Rows are points. To make a cloud, some directions were put in groups of two or more. Within a group, all points are equally far from the middle, so they leave a hole (a ring in 2 directions, a hollow ball in 3). The other directions are filled evenly. Then the cloud was stretched, turned, moved and blurred a little. How many holes are there, and how many directions does each take, smallest first?

Cloud, 14 rows:
[[ 72   2]
 [-19 -30]
 [-31  11]
 [-31  12]
 [-26  27]
 [ 31 -46]
 [-20 -29]
 [  7  53]
 [  3  52]
 [ 69  20]
 [ -4  49]
 [-31   1]
 [ 62 -25]
 [ 71  15]]
Holes: 1 (2)

Cloud:
[[-43 -19 -56]
 [-45 -50 -57]
 [ 48 -19 -38]
 [-18  50  -3]
 [-47 -29  54]
 [ 29  -7  41]
 [ 30 -14  39]
 [ 20  28  -5]
 [-62  26   0]
 [ 10  41   5]
 [ 14  -1 -69]
 [-49 -19  70]
 [ 28  -2 -58]
 [-72  35  22]
 [-54 -12 -31]
 [ 38  -1   3]
 [-72   9  17]
 [ -1 -62  24]
 [  4  36 -15]
 [-50 -11 -39]
 [ 16  46  53]
 [ 16  22 -27]]
Holes: 1 (2)

Cloud:
[[ 54 -56  -5  -1 -14  39]
 [ 92  -5  -2  34 -28   7]
 [-23 -58 -12  46  10  -4]
 [-25 -37  47  11 -38   2]
 [ 12  15  28  37  22  13]
 [ -2 -91   1  28 -12  11]
 [-12 -81  15  24  18  -6]
 [ 18  15  -3  12  39  -2]
 [ 25  10 -26  -6 -48  56]
 [-19 -57  15  18 -77   7]
 [ 50  -9 -59  16  -6  37]
 [ -9 -56 -27   4 -71  19]
 [  1 -34 -22  26 -10 -18]
 [-40 -57  25  61  37  -3]
 [ 14 -15 -46   1   3  39]
 [  9 -29 -31  25 -40 -31]
 [-19   6  18 -12 -35 -62]
 [ 13 -24 -31 -10 -42   5]
 [-37 -52   1  17 -56  17]
 [-15 -32  43   7  16  -4]
 [ 32 -33  -4  33 -26 -60]
 [-23 -69  12 -14  14  22]
 [ 30 -50  57 -11  25  -3]
 [ 18 -52 -46  54  -4 -11]
 [ 36  -1  13 -31  -1  20]
 [-13 -18  26 -15 -19 -21]
 [ 28 -64  32  42 -17   9]
 [ 17  15  -5  24 -28   1]
 [ 41 -42  19 -16  13 -58]
 [-31  17  35  -6  18  14]
 [ 51 -63  -9 -41   3 -33]
 [  4 -95 -32  12 -23  11]
 [ 66 -52   4  32 -34  21]
 [ -7 -80 -29  18   1  38]
 [ -3 -40   2   8 -49  43]
 [-70 -47  24  19   9   2]
 [-37  -2 -17  45   2 -37]
 [ -9   2  19  10 -15  50]
 [ 33 -13   8 -46 -48  47]
 [-39 -69  -9  -1 -22  17]
 [  5 -59  34  30 -34  -9]
 [-36  -4  48  -6  22  61]
 [ 75 -47   8  11 -10  36]
 [-11  -9  42  50  -9  25]
 [ 15 -48  14  21 -65  -1]
 [-49 -51   6  55   1  11]
 [-30   3 -20   5 -30 -14]
 [-25  38  13   2  11  27]
 [ 44 -45 -19  22 -24 -47]
 [-44  -9  -8  37   4  -6]
 [ 16  10 -29  53  -1   6]
 [ 19  -3 -34  12  11  53]
 [  7  -5  17  79  26  33]
 [  1 -34  60 -37 -12  34]]
Holes: 0

Cloud:
[[-60  43   1   3  39 -60 -14  31]
 [ 62 -47  -6   5 -41   6   0  95]
 [ 39 -13 -11 -17 -58 -12 -59  -1]
 [ 45 -27 -25 -11  14  34 -31 -33]
 [ 39 -48 -14  22   0  59  19  29]
 [ 89 -49   0  17 -31   4 -32  23]
 [ 33 -12  39 -60  -3  41  20 -25]
 [ 86 -25   4   0  -1  15  44   7]
 [ -5 -90  28   2  -4 -28  -4  -4]
 [ 68   6  23 -46 -34 -29  14   8]
 [ 52  22  23 -19 -34  -3  55  19]
 [ 35  12  11  -7   5  25  36 -21]
 [ 34  37 -52 -29 -10  -5  -6  11]
 [-12  34  -5  -5 -35  20   8 -52]
 [ 34   6 -41  -2 -10  35  16  28]
 [ 20 -93  -6   8 -27   9  25  12]
 [ 15  22   8 -20  40  58 -35  16]
 [ 30  15 -48 -68  43  32 -20  13]
 [  0  11 -28  27 -15  68  12 -34]
 [ 20 -41 -36 -33 -22 -17 -37 -10]
 [ 10 -31 -38  18  56  41 -10 -24]
 [ 54  31 -20  53  44  -5   1  20]
 [ 57  40  36 -31 -23  28  19  19]
 [-19 -30  -4  26  13   7 -90  34]
 [ 68   4  15  18   9  29 -80  43]
 [ 40  31   4  15  31  47 -37  28]
 [ 11 -46  15 -52  26  -6  22   2]
 [ 71 -30 -36  27  37  42  -8  -2]
 [-11  -2   0  45 -20 -15  14  -4]
 [-21 -47  31 -45 -52 -44  -5  41]
 [  3 -31 -34  69  -8  30   0  15]
 [ 30  64 -33   6 -45   4 -55  -2]
 [ 73  29 -37 -37   2  32   6  13]
 [ -3 -18  20  30   4 -23 -66  71]
 [ 45 -35 -23  -3 -40  21  77 -38]
 [-35 -27  -1  31 -43  36 -38  -8]
 [ 33  40 -44  32  27  36 -43  48]
 [-33 -58 -48 -25 -37  32 -28  39]
 [-60 -66 -31 -13  13  31   8  23]
 [ 12 -42 -30  58   3  78   0 -26]
 [ 44  15  16  29 -38 -49 -39  56]
 [ 30 -34 -35  15 -34 -42 -15  50]
 [ 41 -10 -29 -22 -18  28   4 -57]
 [-13  76 -31  42   2  21 -29  -1]
 [ 28 -31 -27 -72  -9  11  26 -25]
 [ 45  20 -32  -8 -37  33  32  -4]
 [  1   5 -29  51 -40   7   8  22]
 [ 37  34  24 -10  78 -26  -5  20]
 [  6 -52  27  -5 -50 -11  -5  78]
 [ 67 -12  10 -49 -78 -28 -29  63]
 [ 15  41  41  43  -9  10  45  -5]
 [ 36 -32 -15  13 -44  -4 -25  76]
 [ 24   5  16  10 -26  55 -28  61]
 [ 67  22 -26 -51 -21  44  19 -22]
 [ -5   3 -21  76   2  10 -14  33]
 [  1  54 -17   8 -32  -6  11 -35]
 [  2   4 -42  -9 -35  16 -21 -24]
 [ 61 -50 -37   5 -24  37 -57  82]
 [ 11   9 -46 -26 -15  63  13 -37]
 [-10 -10 -39 -28   2 -30  36  12]
 [ 94  28  30  -3   0   6  56 -20]
 [ 14  11 -28 -17   6  14 -25  -8]
 [ 23   7  11  -8 -52  39   7   7]
 [-10 -67 -44  12  -3  41 -18 -46]
 [ 17 -34 -39 -38  24  14  -6 -31]
 [-13  21 -72  -5  -9 -21  24   0]
 [-25 -73 -37  15 -56  39  -3  10]
 [ 83 -56 -32  10 -17 -43 -25  70]
 [ 21 -50 -22 -55 -27  22  25 -29]
 [ 17 -58 -13  38 -93  16   6   3]
 [ 57  41  -6  -1  45  56 -31  22]
 [ 37 -43  -1  11 -21 -52 -32  21]
 [ 17 -30  30 -44  40 -10 -30   5]
 [ 19 -48  41  28  17 -24 -35   8]
 [-18  29 -35  -9   7 -38  -2  -7]
 [ 68  11   8   6   4 -19 -34  89]
 [ 23  52   4  70  59  15 -18 -24]
 [  9 -86 -22 -41   7  29 -11   3]
 [ 18 -42 -44 -25 -39  -1 -82 -48]
 [  4  40   0 -40  22  -8   0 -40]
 [  7  14  28  30 -14  31 -24  43]
 [  9 -13 -13  -9 -31   3 -33 -65]
 [ 42  23  39 -21  57  11  11  32]
 [-28  62   4  52 -19  30   8   9]
 [ 11  26 -26  64  12 -20  16   9]
 [-26  -4 -57 -47 -19  64  21 -37]
 [  6 -45  -2  21  -5  10 -28  15]
 [ -4 -13 -10  28 -41  48   2 -42]]
Holes: 0

Cloud:
[[-14  17  -7 -17  -7  45  18 -69  35]
 [ 46 -17  34  16  10  -8  23  58  10]
 [ -5  20  67 -38 -15   0 -26  -3 -48]
 [ 13 -82 -41   2   3 -13  25   1  28]
 [ -3  15  14 -23 -43 -60 -44   9 -62]
 [-57  13  27 -57 -42   1  35 -33   8]
 [-39 -39  10  15 -23 -66  21   9 -64]
 [-22 -53   3 -67   8   5 -12  18  29]
 [-14 -26 -44  -2  29  25  16 -12  58]
 [-23 -10  13  36 -16  12  34   2 -26]
 [ -9   7  -6  16 -26  41   9   3   7]
 [ 17 -59 -33  10 -24 -34  64  24  10]
 [-18  -7 -59 -70 -32  -9   8 -23 -47]
 [  5  35  -8 -24  27   7  33  -6  62]
 [ 11  34 -62  29   4   5   1 -16  -4]
 [-34 -22  -1  23   7  29  -9  -2  45]
 [-11 -19  46  -5  25 -36 -14  47  54]
 [-22 -45 -50 -20 -36 -54  14 -24  27]
 [-12 -72  14  16 -16 -13 -43  -7  32]
 [-14  52  -3 -28  30  -1  34 -24  -7]
 [ -6  16  -2  18  56 -30  33  45 -10]
 [-46  -1 -57  40 -13 -29 -20  22  -4]
 [-46 -24 -38 -23  10 -21  16  38 -49]
 [-17  67  11  -4 -47 -41  43  20   3]
 [-14 -43 -15 -57  42  19  52 -26 -11]
 [-18  15  23 -44 -21 -29  95  -4 -35]
 [ 34  21 -21 -40   6  12  18  67  40]
 [-12 -25   2   7  35 -32 -26 -57  -8]
 [ -3  51  17 -10   4 -20 -25  54  25]
 [-72  16  51  -5  14 -47   4   1   2]
 [-48  42 -34 -50 -21 -14   7 -17  29]
 [-81   3 -14 -10 -12 -19  49  -9  13]
 [ 30  11  28 -47 -11  31  -7  24  43]
 [ 53 -16 -11 -16  15   0  11  70  13]
 [-25 -26  29 -26  24 -40   4  29  50]
 [-48  49 -15 -52 -33  22   9   7  21]
 [-75 -10 -41 -33 -11 -16  29 -30   3]
 [-17  68   2 -12 -63 -30  38 -37   5]
 [  9 -13  -9 -11  43 -45  10  -1 -51]
 [-47   1  15   9 -42 -45  -2 -70 -58]
 [-23  20  39   7  34 -70   6   1 -22]
 [ 30 -81   8  -5  25 -29  36  21  45]
 [ 42  35 -14 -29  -8   7 -16 -48  15]
 [-11  24 -40  -8  40  24 -21 -12  13]
 [ -6  -4 -12 -71 -57 -37 -16 -27  -6]
 [-14 -43 -24 -26 -34 -19  79  50  15]
 [ 33 -17  19 -27 -14 -14  14 -66  34]
 [-19   7 -47 -14 -40 -70 -10 -17   5]
 [ 16 -43 -37  16 -25 -61   0 -28  -2]
 [  5  51 -32  -9 -72 -12  -5  -1  31]
 [-13 -15   7  12 -42 -59 -10 -71  -8]
 [-36   6  -6  34  -7  13   9  -5  56]
 [ -7  51  51 -45 -37 -12 -10  -5 -31]
 [-34 -32 -31 -30  49  12   2  25 -14]
 [-33   7  54 -57 -20 -10  -3 -32 -35]
 [-62 -12  32  -2  -5 -67  45   2 -23]
 [ 10  41 -30 -18  38  20  50 -21 -15]
 [-13  -5 -48  18 -19 -50  67  35   9]
 [-51 -55   6  -3 -31 -32  15 -53   0]
 [-16  49  55 -30 -54 -34  -1   3 -20]
 [-13 -14  40  18 -26 -21 -18 -81 -34]
 [ 11  27 -37  22  -4 -32  68 -45  23]
 [-37  52  18  17 -54   8 -31 -63  -6]
 [-26 -54 -24  13 -18  12  11  13  12]
 [-30   0  30 -57   3  32   9  -4 -41]
 [-76  14 -11  15 -15 -21  45 -39 -12]
 [-47  54  54 -16 -44 -32 -11   2   6]
 [ 14  -7  -2  -9  32 -53 -18  -1 -54]
 [-26 -21   7 -24 -49 -76   5 -28   1]
 [-21   6 -38 -10  56 -14  -6  -6  -3]
 [  6 -43  25  20 -47 -22 -31  12  39]
 [-61  36 -13  -6 -35   6 -15 -15 -68]
 [  5  24  41 -27   9 -48  38   4  20]
 [-52  17  -2 -10 -23 -29  38 -26 -74]
 [-12 -19  31  28   1 -26 -20 -73 -48]
 [-27 -14  12  58   3 -68  10 -43  -2]
 [-42 -34  11 -35 -25  -4  38  56   8]
 [ -5  32 -27 -29 -46 -48  52 -39 -46]
 [ -1  28 -14  31  22  10  35 -29 -30]
 [  8  18  13  12 -21 -25   5 -82  -2]
 [-66   3  36 -23 -43 -45 -10 -33  13]
 [-44  14  15  -5  30 -37  10  -3 -76]
 [-27 -37 -49   9 -22 -15  13  -4 -44]
 [ 14 -24 -38  -7  53   9  43  10 -27]
 [ 13 -25 -35  -8 -46 -16   2 -37 -46]
 [-16 -36  24  -6  27  -1  -8 -62 -30]
 [-29  56 -14 -32  24  22   8  -3 -12]
 [ 55 -26  18 -12 -47 -28  37 -26  43]
 [-21   8 -13  39 -21 -41   0  -2  62]
 [-24 -32 -44  15  -4 -26  92  -3  21]
 [ 23  17  37 -23 -20 -42  21  62 -27]
 [-21 -11  18 -24 -70 -55 -53  -6   3]
 [ 20 -55  35 -28  21 -39   0  -3 -39]
 [  0 -18  -4 -42 -28 -52  39  57  48]
 [ 20  17 -33  20 -16 -27 -37 -57 -21]
 [-32 -25 -24 -21 -39 -31 -39   4 -66]
 [-76  41   4  15 -27 -10  15 -33 -56]
 [ 32 -46 -17   0 -35   1 -27   5  11]]
Holes: 2 (2, 6)
